Every row gives one point. Examples show where two turns around zero, p and q, send a point. Write where each new point lands after one turn and then the other. Backwards means that the second turn is done in reverse. Each puzzle has new turns, and all numbers are rounded.

Turn p:
[ 8 17  7] -> [16 11  6]
[ 57  -2 -35] -> [ 43 -23 -46]
[-58  -1 -14] -> [-54  26  -2]
[ -6 -15  42] -> [ -5 -15  42]
Turn q:
[ 20  45 -39] -> [ -7  49 -39]
[-33 -17   4] -> [-24 -24  15]
[ 18 -25  34] -> [ 35 -21  21]
[-3 47 20] -> [-3 45 24]
[ -2 -51 -18] -> [  0 -50 -21]
Where do these land?
q, then p: [ -7 -18 -15] -> [-19 -12 -11]
p, then q backwards: [ 42 -12  -6] -> [ 27 -35   0]
q, then p backwards: [-20  -7  24] -> [ -7 -13  29]
p, then q backwards: [-76  51 -31] -> [-21  88 -35]
q, then p backwards: [17 -1 22] -> [18 13 17]
p, then q: [ 43 -11   5] -> [ 34 -21 -21]

Turn p:
[-7 11 11 10 28 15] -> [-3 13 29  2 15 12]
[ 27   9  -5  14 -20  21] -> [ 41   1   2   2 -13  -1]
[ 18 -24  16 -32  13 -20] -> [-23 -44   8 -10  -3 -11]
[-24  -1 -14 -12   5   3] -> [-13   4 -16   1  19  12]
[ 3  8 19 15 -8 18] -> [ 14  13  15  -7 -15  13]
[ -9  15   6 -12   3 -25] -> [-19   6  -3 -19   6 -18]
[ -8 -19 -33  16 -21 -12] -> [  1   6 -35  31 -10  -8]
Turn q:
[-11  16   1  -6  10 -14] -> [-13  14  -3  -8  14  -7]
[  4  10  10 -12 -11   2] -> [ -4   7   6 -14 -14  -1]
[-15  14   0 -10 -16  24] -> [-26   0   9  -1 -20  13]
[15 19 -2 -9  0 -6] -> [ 2 22 -8 -7 -9 -6]
[  2 -21  10   8   9 -10] -> [ 18 -14   3  -3  16  -1]
[ 4 23  0 45 -4 -9] -> [  8  27  25  32  11 -10]
[ -3 -76   2  -2   4  -5] -> [ 30 -68  -9  -5  15   0]
[  5  19 -22 -16  -1 -13] -> [-12  17 -22  -1  -8 -18]
[-1 -3  3  2  9 31] -> [-2 -4  0  6 -6 31]
Where do these land?
p, then q: [  0 -17 -13  23 -13  38] -> [ 21  10  10  30 -25  20]
q, then p: [-18  11  18 -12  12  -9] -> [-16  -3   4 -16  23  10]
q, then p: [  8  33 -13  -7  18  -9] -> [  9  25  -7  -8  28 -14]
q, then p: [  4  -9  -2  30 -23 -18] -> [-11   2  19   5 -29 -23]
p, then q: [-19   8 -19 -15  13 -10] -> [-14   4 -19   6  25   6]
q, then p backwards: [ -3 -17   6  -7  18   2] -> [ -1   0  -6 -22  -1  14]
q, then p: [ 28  -8  23 -11 -26   5] -> [ 15 -24 -10 -26 -24  -6]

Turn p:
[-15  16  14  10  -2   4 -14 -22  -5] -> [-12  10  -1   8  -4   4 -10 -21 -25]
[  7  -4  12 -22  16   7  24  17 -11] -> [ 17 -20  28 -12   6   9   4  15   1]
[ 17  20   6 -26   8  14  -9  16   7] -> [ -4   1  22  -9   2  29 -13   0  21]
[-14  17 -16  18 -16 -17  -5 -12  -4] -> [ -7  27 -20   8 -10   0  15  -4 -14]
[  9 -14   1  17  19 -12  11  18  15] -> [  3  -9   0   5  31 -13  15   5  15]
[-15  10  -7   1  11 -24  24 -18   1] -> [ -6   6  -3 -19   7  -3  30   0 -24]
[ 17 -10 -14  18  12  16   3 -13 -10] -> [ 14 -22 -26   3   6   7  -1 -10  -1]
[  8 -23 -11 -27 -16 -12 -21  10   4] -> [  2  13  -5 -17 -12 -16 -22  21  24]
[ -8   9  21 -19 -28  23  -8   0  16] -> [-19   0  27   6 -31   0 -15 -12   9]
[-11 -10   2   6  10  15   4  13   1] -> [ -5 -18   4  14   6  -1  -2  12  -2]
[  5 -12  -7  24 -15 -14  -9 -10 -14] -> [ 17  13 -25  11  -3 -17  -1  -7  -6]
Turn q:
[  1 -10   5   7   8  10 -10  17 -12] -> [  0 -10   4  -7  11   7  -8  18 -12]
[ -4 -14   6 -22  15   6  13   5  -4] -> [ -6   0  -4 -27   4 -14   9  10   3]
[-14  -5   4  10 -37  -5  -2  -9  -4] -> [ -7  -2  13   6 -34  16  -3 -10  -7]
[ 9  1 17 14 10  4  2  8 22] -> [-2  5  8  8 13  5 -9 14 24]
[ 15  -7 -76   1   0   2   5  13   0] -> [ -6 -28 -48  16  19  21  39 -17 -15]
[ 27   6  11  -7   8  15 -12  11  16] -> [ 12   0 -18   2  11  -1 -21  19  19]
[-16  11   0  -8   6   3  -6  10   3] -> [ -8  17  -5   2   4  -6  -2   8 -11]
[ -7  16  17   3  -3  -1  13  -7 -15] -> [15 18 19 -8 -6  0  2 -4 -4]
[ -2  -4  12   0 -16 -40  -3 -22  -2] -> [  2 -10  24  17 -27 -23   3 -16   4]
[ -9   6   5   4   9   6   0 -26  -2] -> [ -2  10  10  -8   6  -4 -11 -23   1]
Where do these land?
p, then q: [  2   0 -11  12 -16  -6  20  -7  -5] -> [ 12  -4  -2   0 -10  10  23  -9   9]
q, then p backwards: [ 10  19  -5  -5   6 -13  10  -5 -11] -> [ 12  -3   7  16  -7 -15  12   0 -10]
q, then p: [  8   4  17 -10 -28  24 -12 -16  11] -> [-17  17 -13   3 -25   6 -22  -8  20]
q, then p: [ 16 -15  10 -16 -21   8 -16  -9  36] -> [-33  16 -21  10 -14 -18  -6   7  22]
p, then q backwards: [-17   3  -6  -9  20  11   4  26   6] -> [ -3 -19   5  21   7   0  -2  27   8]
q, then p: [-21  -4 -13 -15  13 -11  -7  24 -24] -> [ 29   5   7  -1   4   4  10  29 -20]
p, then q: [ 8 -4  1  9  7  0  3  2 -6] -> [  4 -10  -1  -1  10   0   1  -2   6]
q, then p: [-13  -1  12   9   8 -15  14 -10  -2] -> [ -2   3  22  -4   5  -8   5 -14 -11]
q, then p backwards: [  1  25  -7  34  -6 -25   2  -2 -15] -> [  1  22  28  23  -5   6  14  15 -20]
p, then q: [-23 -12 -20  -6  34   8  -5   0  -2] -> [-20 -10  -8 -14  17  -1  10  20 -29]
q, then p: [ 28 -16  22  -1 -18  19 -12  -4  12] -> [-18   2  -8   5  -9 -11 -26   3  35]

Turn p:
[ 10  -2 -10 -10 -15  -7  36 -43 -25 -11  14 -20] -> [ 18  -3 -11  26 -32  -8   9  17 -28 -25  11 -31]
[-24  14 -14 -16  25  -9 -12  19  12 -44  27 -23] -> [ -8  17 -37  -6  29   8   6 -17  -1 -28  42  17]
[  7  30   0   5 -15 -15   7  14  20  18 -21  18] -> [ 13   3   8 -17  17  23  10   5   7   4 -40  -6]
[ 10  -6  13   9  39   6 -11   0  19  19  25   5] -> [ 19   7  13  13  22 -21  -7 -14  -5  20   8  32]
[ 19  14   4   5  -7  10 -19  14 -17  14   8 -21] -> [  6  -8  -5  -6  13  -3 -33  29   3   5   3   0]
[  7 -11 -16  14  26  13 -18 -23  16  13   3  34] -> [ 12   9  15  14 -16  10 -10 -31  -9  30  -5  29]
[ 21 -11 -10 -27  -1  -1  11 -12   3 -10 -14   6] -> [  7 -13 -21  -6 -23  -1  21  -2 -13  11  -4  -2]
[-5 -9 15  8 -6 32 32 11 16 21  1 76] -> [  9  23  66 -39 -22  -3  26 -17  -6  27 -16   6]
[-23 -12  57  22 -16  -2   8  -6  21 -23 -32  -6] -> [-22 -31  23  -8   7 -28   7 -35  22 -35 -24 -17]
[-34  34 -18 -41 -13  -4 -21  16  18  12 -44  -9] -> [-25 -18 -23 -18  37  52  14  -9   5  21  -7 -31]
[ -3 -21   2   3 -10 -20 -11  -7  10  -5  19 -27] -> [  7   3 -20  23   2 -17  -3  -4  27  -9  12  -8]
[ -9  -7  -5   6 -10 -11  11  11 -21   2 -30 -34] -> [-27 -24  -5  15   1   8   7  30  13 -17  -4 -10]
[ 15  -4 -14  19  -9  10  -6  -7   2  -2  13 -20] -> [ 20  -8  -3  11 -12   4 -20   8  13  -9  12   6]
[ 10  -9  -3   2  11  -1  -8  12 -75  -5  31  22] -> [-30  43  -2  -4 -26 -24 -29  39 -30   5  13  14]
Turn q:
[ -4 -25 -14 -17  -9 -15 -25  16 -14   2 -28  25] -> [ 18  33 -24 -28 -22   0  -7  21  -6   0  -9   8]
[ 30  29  29  -6  -4  -3   0  16 -19   3  -5 -23] -> [-11  27  32  -3  13  -4   5 -28  13 -23 -11 -13]
[ 27 -14  19  23  -9   9 -33  16  29  -5 -19 -15] -> [  6   0   3  12 -28  -6  -9 -14  39 -16 -33  24]
[ 19   1   3   4 -39  29   1 -21  -9  22   5 -23] -> [-24   4  -2  25  -9  37 -18 -30  -7 -19  -4  -5]
[  7 -31 -18 -18  24  -5 -13   8 -22  24  20  27] -> [ 23  29 -20 -10  28  12 -21  13  -7  30   4  16]
[-22 -15 -24  27   7 -32  26  21  16  12 -13 -29] -> [-10  -9   3  28  -5 -46 -24  40 -11  -1 -11 -13]
[ 12  28  32  33   1 -30  26 -19 -19  23 -10 -18] -> [-32   1  10   6  12 -39  -4 -45 -15   2 -17 -30]
[-26   3 -11   5  -7  34 -14  16  25 -20  12  22] -> [ 16 -33  11 -10 -16  18   7  18  -3  -7  13  37]
[-18   2  -8 -28  27  16 -33   2 -19  -5   1 -15] -> [ 21   6 -17 -18  26   7  -6   9  18 -30  26   3]
[-25  -5  -3  -5  -5 -14  33 -22 -18 -22  28   3] -> [ 15 -15   3  10   3   3  12   2 -29  21  28 -36]
[-10  17  11 -26  19 -34  13 -12  25  -4  20  34] -> [ -7 -18  10 -36  13  -3  19  13   9  48   5 -18]
[ 18  33 -20  22  -4  18   4 -21  11 -16  22 -19] -> [-28 -15  15  31  -4   2   9 -20  12  -2  36  12]
[ -8 -22   4 -16  -1  26  16   2  15 -16 -33  31] -> [ 11  -8 -21  -8 -12  18  39  23 -13  -4 -27  13]
Where do these land?
q, then p: [ -7  25   2  30  10 -16 -27  23 -13   2 -11  -4] -> [ -3  27 -34  -1   5 -16   3 -22  -7  -3 -24 -12]
p, then q backwards: [ 13  -9 -29 -24  -4 -16  -4   3 -32   0 -21  -4] -> [ -4 -19 -30 -12 -14  -3  15 -21  21   7 -21  14]
p, then q backwards: [-35   5  24  11  -2  19  24  23  20 -35 -21 -10] -> [-12  60  25 -11   5  26  -8  -2   3  -7  -9 -15]
q, then p backwards: [ 27   7  24 -15  20  16  36 -15 -25  31 -24  31] -> [-20  33  11 -32  29 -40  -1  10  11  -1 -22  32]
p, then q: [-12 -27  31   3   4 -17 -29  -2  26  -6   9 -14] -> [-15 -24 -24   1  -7 -27  -7   6  22  33   8  -9]
q, then p: [-18   3  21 -22 -34 -14  20  21  35 -18   7 -36] -> [-11 -45   2 -17  14 -34   0   4  44 -22   8  -9]
p, then q: [-19   2   6  10   2  30   1 -18 -24  19  33  21] -> [  6  -1  24 -21  10   1 -23 -47   7  -9   4 -14]
p, then q: [-31  17 -26   8  15 -26 -19 -24  12  17  -2 -13] -> [ -9 -27 -17  23  12 -18   2 -23  -5 -16  13  37]
p, then q: [ 17   2  -5 -23  27  -6  10  15   1   5  25  21] -> [-21  26  15 -15  24  -2   6  -1 -21  19   7   2]
p, then q: [ 19 -25   2  23   3 -12  13 -19 -21   3  -5 -27] -> [ 18   5  13  11 -40 -26 -11   0  -9   7 -12  10]
p, then q: [ 21   1 -13 -25 -23 -12 -23 -33  30 -34  24   4] -> [-41  24 -19  28 -21  20  -2  -4  19  10  39  -2]
p, then q backwards: [ 16  20 -22  -3  17  44   1   1 -15  25 -13  12] -> [-22  -4 -11  -4 -23   8  11  16   9  11  37  37]
q, then p: [  8 -21 -15  28 -34  10   0  25   6  -9  -1  19] -> [ -6  10  19 -28 -23   0 -24  12   9   2 -32 -17]
